Each row is a point. Each table stands for the endless flat space through its points: a line for two points, a plane for three, and so on. Write the one point that lies in both, or say that there is none.
(in the rows, 128 means zero)

First:
172, 129, 175, 135
171, 134, 168, 141
161, 120, 172, 125
Second (2 x 4):
164, 128, 151, 143
182, 161, 181, 155
They share: 170, 139, 161, 147

First (4 x 8):
68, 177, 118, 165, 105, 169, 147, 82
96, 166, 94, 177, 131, 182, 131, 87
142, 106, 118, 177, 139, 160, 161, 137
108, 187, 76, 159, 146, 185, 110, 120
Second:
134, 144, 85, 174, 138, 166, 135, 121
104, 168, 115, 144, 138, 172, 135, 151
They share: 119, 156, 100, 159, 138, 169, 135, 136

First, 4 rows:
135, 122, 92, 172, 93, 150, 125, 100, 102, 76, 138
133, 83, 103, 163, 137, 157, 74, 91, 132, 69, 137
80, 121, 143, 130, 182, 206, 84, 106, 172, 118, 124
76, 158, 141, 153, 137, 180, 135, 132, 155, 117, 151
Second, 3 rows:
91, 125, 147, 197, 158, 168, 113, 121, 123, 77, 137
130, 130, 134, 183, 156, 141, 97, 135, 168, 77, 157
87, 125, 125, 161, 130, 180, 119, 107, 123, 97, 137
They share: 103, 127, 122, 159, 132, 168, 112, 114, 141, 95, 145

First, 4 rows:
132, 116, 154, 176, 144, 168, 160, 119, 135, 142, 118, 139, 123, 126
118, 131, 145, 131, 156, 163, 122, 184, 102, 169, 163, 113, 160, 113
153, 101, 170, 181, 166, 158, 147, 99, 152, 149, 98, 133, 120, 143
156, 104, 173, 175, 174, 159, 139, 108, 146, 154, 102, 124, 125, 140
Second (5 x 14):
173, 110, 161, 151, 163, 137, 122, 141, 128, 145, 137, 142, 152, 101
84, 76, 160, 174, 137, 226, 146, 134, 68, 142, 78, 123, 132, 156
200, 161, 154, 151, 185, 100, 107, 145, 188, 180, 161, 129, 159, 72
68, 84, 145, 186, 146, 222, 146, 145, 115, 163, 93, 99, 105, 178
110, 146, 144, 154, 183, 156, 140, 188, 206, 194, 152, 53, 160, 154
They share: no point

First (5 x 20):
104, 56, 132, 110, 140, 159, 170, 141, 115, 168, 94, 179, 80, 162, 154, 94, 87, 62, 90, 146
142, 99, 85, 160, 151, 104, 150, 94, 79, 107, 111, 140, 88, 138, 117, 83, 124, 121, 110, 111
85, 59, 120, 160, 162, 135, 174, 131, 69, 134, 146, 166, 95, 203, 135, 117, 116, 88, 113, 125
103, 81, 105, 142, 166, 138, 145, 127, 88, 131, 141, 167, 90, 153, 140, 114, 112, 81, 94, 112
82, 132, 118, 138, 144, 125, 100, 145, 95, 96, 178, 167, 78, 118, 98, 86, 153, 110, 122, 64
Second (4 x 20):
112, 124, 104, 133, 143, 145, 130, 129, 74, 97, 172, 147, 95, 170, 110, 106, 125, 105, 104, 100
82, 92, 90, 161, 124, 93, 176, 176, 77, 169, 136, 199, 117, 124, 103, 69, 165, 132, 86, 163
114, 143, 92, 120, 136, 153, 125, 135, 71, 92, 188, 143, 97, 180, 103, 99, 122, 111, 93, 101
98, 106, 89, 114, 188, 155, 101, 107, 107, 100, 166, 151, 53, 159, 145, 97, 85, 69, 92, 51
They share: 100, 95, 108, 146, 157, 129, 137, 128, 86, 118, 148, 163, 87, 148, 124, 102, 126, 96, 107, 100

First, 3 rows:
112, 91, 133, 167, 78, 142, 101, 121, 121, 150, 117, 156, 151, 81, 96, 165, 100, 159, 164, 80, 99, 129, 109, 120
92, 75, 140, 184, 60, 142, 85, 120, 100, 124, 127, 131, 147, 60, 101, 186, 94, 169, 147, 58, 119, 127, 112, 110
108, 75, 123, 177, 78, 138, 109, 107, 103, 134, 129, 134, 159, 63, 86, 167, 120, 171, 146, 68, 111, 125, 111, 104
Second:
129, 87, 163, 123, 122, 129, 102, 101, 169, 141, 86, 139, 135, 144, 98, 190, 74, 116, 211, 77, 105, 143, 149, 114
101, 70, 66, 219, 78, 153, 115, 112, 84, 166, 106, 202, 204, 76, 120, 141, 79, 148, 166, 91, 67, 163, 114, 104
85, 128, 93, 169, 71, 177, 88, 56, 99, 226, 68, 160, 193, 88, 151, 110, 84, 125, 152, 98, 53, 189, 110, 169
133, 100, 151, 155, 79, 111, 136, 166, 157, 124, 152, 148, 125, 72, 65, 168, 148, 187, 184, 86, 121, 85, 94, 91
109, 134, 144, 145, 69, 129, 122, 125, 156, 168, 119, 130, 138, 79, 107, 140, 139, 163, 183, 92, 102, 121, 97, 125
They share: 121, 95, 127, 161, 87, 141, 111, 118, 127, 159, 115, 163, 155, 87, 91, 155, 108, 157, 168, 88, 92, 129, 108, 121

First, 6 rows:
174, 65, 80, 100, 157, 131, 110, 170, 123, 115, 176, 97, 194, 177, 160, 187, 154, 153, 120, 177, 125, 131, 100, 123
163, 73, 76, 95, 175, 135, 106, 192, 142, 90, 178, 99, 184, 154, 141, 202, 162, 156, 101, 172, 139, 136, 127, 115
100, 110, 127, 144, 119, 142, 82, 143, 84, 156, 145, 164, 126, 122, 207, 105, 159, 83, 70, 172, 47, 147, 117, 192
185, 86, 97, 108, 151, 126, 98, 186, 139, 143, 204, 124, 216, 183, 175, 172, 184, 145, 110, 200, 126, 129, 101, 103
131, 116, 121, 144, 133, 128, 92, 194, 124, 140, 195, 173, 174, 136, 195, 129, 198, 101, 50, 216, 81, 122, 130, 128
91, 84, 109, 138, 153, 104, 124, 156, 112, 128, 129, 117, 94, 108, 169, 141, 160, 83, 96, 170, 55, 152, 144, 210
Second:
158, 87, 121, 105, 168, 138, 122, 151, 134, 122, 174, 100, 154, 125, 157, 189, 158, 116, 120, 143, 87, 160, 145, 154
128, 78, 94, 117, 171, 114, 92, 169, 131, 128, 150, 106, 139, 140, 157, 165, 170, 131, 120, 161, 99, 163, 133, 178
They share: no point

First, 2 rows:
87, 112, 156, 106, 162, 96, 161, 111, 142, 125, 154, 154, 159, 158, 118, 120, 138, 116, 131, 166, 175, 90, 178, 150
115, 116, 196, 126, 182, 84, 185, 87, 130, 97, 194, 126, 143, 202, 102, 104, 102, 80, 143, 146, 143, 110, 138, 174
Second:
64, 40, 159, 79, 200, 119, 167, 71, 146, 84, 222, 131, 177, 152, 149, 84, 183, 115, 130, 183, 124, 60, 159, 88
98, 112, 174, 92, 172, 98, 169, 111, 123, 114, 214, 116, 174, 134, 85, 134, 149, 91, 156, 184, 230, 129, 118, 168
95, 105, 128, 113, 182, 80, 192, 88, 190, 108, 182, 137, 121, 159, 163, 72, 141, 123, 75, 187, 98, 95, 207, 136
76, 99, 174, 130, 162, 34, 152, 92, 142, 106, 154, 94, 146, 131, 70, 78, 111, 68, 135, 157, 163, 127, 193, 137
51, 89, 203, 108, 161, 103, 128, 98, 97, 115, 118, 160, 174, 183, 77, 116, 113, 109, 172, 105, 177, 51, 170, 142
18, 58, 185, 83, 186, 85, 137, 73, 122, 90, 182, 95, 157, 114, 69, 64, 143, 107, 138, 133, 174, 76, 163, 120
They share: 94, 113, 166, 111, 167, 93, 167, 105, 139, 118, 164, 147, 155, 169, 114, 116, 129, 107, 134, 161, 167, 95, 168, 156

First:
106, 138, 110, 143, 182, 81, 143, 44, 102, 96, 186, 111, 178, 92, 65, 132, 133, 96, 150, 59, 139, 174, 92, 186
75, 137, 156, 139, 143, 91, 146, 91, 125, 97, 135, 131, 150, 119, 68, 104, 93, 96, 188, 133, 126, 117, 154, 121
69, 91, 153, 162, 172, 122, 154, 88, 141, 84, 168, 104, 198, 80, 92, 129, 130, 60, 146, 141, 108, 103, 126, 137
86, 130, 144, 148, 162, 101, 148, 74, 121, 103, 155, 105, 172, 112, 77, 134, 106, 89, 168, 118, 116, 125, 127, 130
122, 90, 191, 187, 111, 126, 200, 127, 161, 116, 94, 68, 168, 165, 143, 181, 67, 55, 146, 112, 98, 59, 85, 28
Second (4 x 24):
70, 137, 133, 150, 177, 108, 160, 74, 119, 124, 127, 131, 177, 118, 111, 114, 136, 107, 203, 102, 138, 95, 99, 82
112, 136, 159, 161, 133, 77, 189, 109, 135, 85, 131, 72, 154, 162, 78, 150, 73, 102, 162, 100, 127, 132, 109, 101
98, 130, 135, 135, 145, 95, 175, 79, 115, 117, 119, 116, 144, 146, 102, 128, 107, 96, 162, 120, 125, 94, 125, 113
110, 125, 135, 126, 131, 94, 176, 76, 111, 120, 115, 115, 129, 154, 101, 134, 96, 87, 143, 130, 116, 89, 139, 128
They share: 104, 130, 155, 155, 141, 99, 163, 87, 127, 111, 131, 98, 160, 138, 92, 146, 87, 88, 168, 104, 117, 114, 113, 99
